Rows are points. Each copy is the shape, with its points in the same order, turned, moved and blurred by noise. Some copies are also mirrored. Which?
In the rows, zero is written as 128.

Shape (9 x 3):
[[147  85 123]
 [102  30 172]
 [148 179 103]
 [111 163 139]
 [137 133 116]
 [146 121  86]
 [103 101 113]
 [163 107 122]
 [147 200  73]]
Copy 1 (9 x 3):
[[137 161 150]
 [ 73 124 190]
 [194 147  79]
 [161 108  88]
 [161 150 112]
 [163 181 107]
 [114 151 111]
 [173 158 143]
 [209 160  51]]
Copy 1 is: mirrored
Copy 2:
[[131  70  96]
 [ 89   7 145]
 [146 167 111]
 [122 144 148]
 [127 122 100]
 [127 122  80]
 [ 91 111 112]
 [152  92  89]
 [144 188  85]]
Copy 2 is: only turned
Copy 3:
[[163  89 112]
 [211 109  44]
 [108 129 177]
 [132 163 142]
 [133 118 136]
 [117  89 134]
 [133 117  90]
 [159  90 139]
 [ 73 125 189]]
Copy 3 is: mirrored
Copy 4, 9 rows:
[[152 117 124]
 [180  31 149]
 [ 82 186 121]
 [ 81 138 157]
 [115 141 129]
 [119 141  94]
 [110 107 111]
 [153 140 122]
 [ 67 194 106]]
Copy 4 is: only turned

Shape (12 x 6):
[[102  86 110 100 150  93]
 [140 152 152 155 138 128]
 [134  64 105 104 129 169]
 [105  85  80  70 179 112]
 [160 145 193 171 115 121]
 [ 72  94 126 112 161 156]
 [142 117 156 187 152 128]
 [144  65  68 105 147 108]
 [ 50 206  54 117  96  89]
 [ 84  86  65 125 136 135]
 [ 41 146 167 145 113 101]
 [ 40 122  90  87 117  82]]
Copy 1, 12 rows:
[[ 85  91 110 117 149 116]
 [161 161 132 128 129 123]
 [ 81 162  90  85 181  84]
 [ 67  79 105 111 193 134]
 [189 171 136 113 104  92]
 [ 67 149 143 137 163 113]
 [160 159 117 152 135  84]
 [ 94  97  60 102 179 107]
 [ 83 142  92 139  94 249]
 [ 60 139  76 134 154 130]
 [ 91 148 169 144  72 146]
 [ 44 100 123 125 105 176]]
Copy 1 is: mirrored
Copy 2, 12 rows:
[[156  96  94  81 106 117]
 [118 120 169 134 107 106]
 [109 120  84 110 180 133]
 [179  98  93  62 142 131]
 [ 74 108 183 144  96  69]
 [102  94 133  56 127 154]
 [ 89  78 172 154 115 116]
 [168 109  76 127 156 138]
 [154 177 111  96  26 184]
 [134 107  79 106 120 173]
 [ 83 112 136  63  43 128]
 [143 134  71  60  63 138]]
Copy 2 is: mirrored

Shape:
[[105 121 103 165 115 139 168 115  71]
 [ 85  87 139 104  82 121  91 175  75]
 [107  93 201 117 119 181 162 211 142]
 [176  48 147 160  83 133 134 196 121]
 [ 90  90 109 112 115 140 127 123 137]
 [120 108 138 112 157 107 187  66 104]
 [168 206 112 106 186  98  86 117 210]
 [ 97  46 143 172  58 123 154 139 109]
 [ 91 146  74 165 199  59 116 107 182]
 [166 180  68 110 137 136 143 129 226]
 [112  65 164 171  87 156 103 153 118]
 [140  54  89 104 171 150 182 113  96]
 [ 78 102 107 150 190 158 135  61  75]
 [163 113  97 151 122  92  98  99 226]]
Copy 1, 14 rows:
[[100 175 137 174 123 137 159 135  64]
 [ 84 146 111 127  97 135  93 213  99]
 [ 51 125 119 124 116 231 160 194 162]
 [112  64  95 170 107 179 170 214  98]
 [ 95 142  87 137 119 151 117 125 109]
 [ 68 136 133 120 177 124 172  86  78]
 [197 110 148 116 169 136 124  75 207]
 [ 56 106  98 176  67 145 158 166  72]
 [130 140 119 194 185  76 128  74 182]
 [204 132  85 122 133 154 173  75 188]
 [ 74  99 127 184  86 182 115 172  95]
 [ 88 132  69 140 205 161 165 131  59]
 [ 72 177 134 181 195 150 102  83  60]
 [162  62  95 168 116 121 130  75 161]]
Copy 1 is: only turned
Copy 2, 14 rows:
[[ 68 107 135 160 121 110 162 122 119]
 [ 92  95  94 133 127  40 168 179 196]
 [125 100 173  99 128 124 119 222 202]
 [170  54 120 163 133 109 104 167 177]
 [ 82  98 110  96  82  84 127 149 153]
 [ 99 124 180 113  68  76 161 122  87]
 [134 237  94  80  90  82  43 136 100]
 [ 98  48 127 179  76 105 147 147 182]
 [ 51 169 113 134  68  44  32 130  81]
 [124 183  70  72  76 152  60 150  84]
 [109  84 129 149 115  93 118 136 218]
 [102  57 154  80 124  82 138 124  79]
 [ 33 119 176  98 115  60 142  76 119]
 [141 144  81 120  40  97  37 105 127]]
Copy 2 is: mirrored
Copy 3:
[[115 169 161 162 119 157 177 161 102]
 [ 83 182  58 183  88 158 106 148 109]
 [131 206  97 189 160 219 104  58 141]
 [200 138  68 211 125 192 114 121 130]
 [ 87 131  96 156 100 159 159  97 122]
 [107 134 152 127 150 138 184  91  47]
 [101 105 117 111 187  46 135  51 192]
 [149 162 109 210  61 166 141 113  68]
 [ 53  98 122 195 162  60 199  86 142]
 [125 107 117 109 133 107 195  53 215]
 [129 164 123 212  95 171  95 108 114]
 [117 102 108 138 172 211 180 137  82]
 [ 43 123 184 157 147 166 161 135  79]
 [138  69 116 163 107  73 156  49 153]]
Copy 3 is: mirrored
Copy 4:
[[108 164  70 127 116 165 171 168  82]
 [145 106 118  60  86 126 143 223 104]
 [ 89 131 190 118 107 185 116 230 151]
 [139 116 180 174  50 133 157 205 101]
 [106  81  98 107 113 153 166 161 135]
 [ 76 139 121 106 156 155 171 102  78]
 [150  99 118 146 195  85  69  78 187]
 [127 130 136 119  61 160 228 200 107]
 [147  81  84 160 227 117 176 121 154]
 [ 88 104  94 184 143  93  98 101 213]
 [166 123 145 121  72 177 167 191 125]
 [ 56  80 107 144 121 172 143 138  50]
 [123 108  56  99 162 215 157 125  70]
 [151  72 131 174 124 102 167  84 185]]
Copy 4 is: mirrored
